Each point is reached from the start by the listed moves, each made once or not at all, plus a little noise. Is the number of moves made odd or even? Then give how often each move was made.

Moves:
(1): [ 30 -29   9]
(2): [ -3  14 -44]
(3): [36  7 15]
Start: [ -3 -14 -18]
Points:
[ 29   5 -47] => even (0, 1, 1)
[33 -8 -3] => odd (0, 0, 1)
[ 60 -22 -37] => odd (1, 1, 1)

Moves:
(1): [  3 -14   3  -8   2 -11  13   3   5   6 -10  -8 -12]
(2): [ -6  17  -5 -19   8  12  -2  -1   5  16  13   9   4]
(3): [ -2 -12   7   5 -27 -11  10 -10   2   3  -4 -12 -10]
(4): [ 14  21 -12  14  10  10   7 -12  -7   9  -7  14  -3]
(5): [-22  -2   5  14   3   9   4   0  19  -8 -10  -9 -12]
(6): [ 0 -5 11 10  0 20  2  0 -4 13 -1 -1  5]
(7): [  4  -1 -11 -19  -6  -7 -11   0   8 -11   0  31  -2]
(8): [ -8   5  -3 -12  13  -3  -7  -5 -13   4 -12  11  26]
(9): [-4 -6  2 18  0  8 10  6  5  2 11 -7 11]
(10): [ -2  -4  11  15  26   5   3 -14  -6   3  17  -1  -1]
(11): [ -8  20  19  -1   7   5   5  -4 -13  -3  11  16   8]
Start: [ 13 -19  11 -10 -13 -15 -10  13   0   7 -12 -19  -9]
Points:
[ 22   1  -6 -15   5   7 -18  -5 -15  22 -31  37  16] => even (0, 0, 0, 1, 0, 1, 1, 1, 0, 0, 0)
[ 12  11  28  -2  45  -9  10 -19 -34  25 -14  12   9] => odd (1, 0, 0, 1, 0, 0, 0, 1, 0, 1, 1)
[-36 -19  60  10  20  19  27 -14   0  45   0 -20  11] => odd (1, 1, 1, 0, 1, 1, 0, 1, 1, 1, 1)
[ 18   1  14 -31 -15 -33   7 -14 -18  15 -35  33  -1] => even (1, 0, 1, 1, 0, 0, 1, 1, 0, 0, 1)
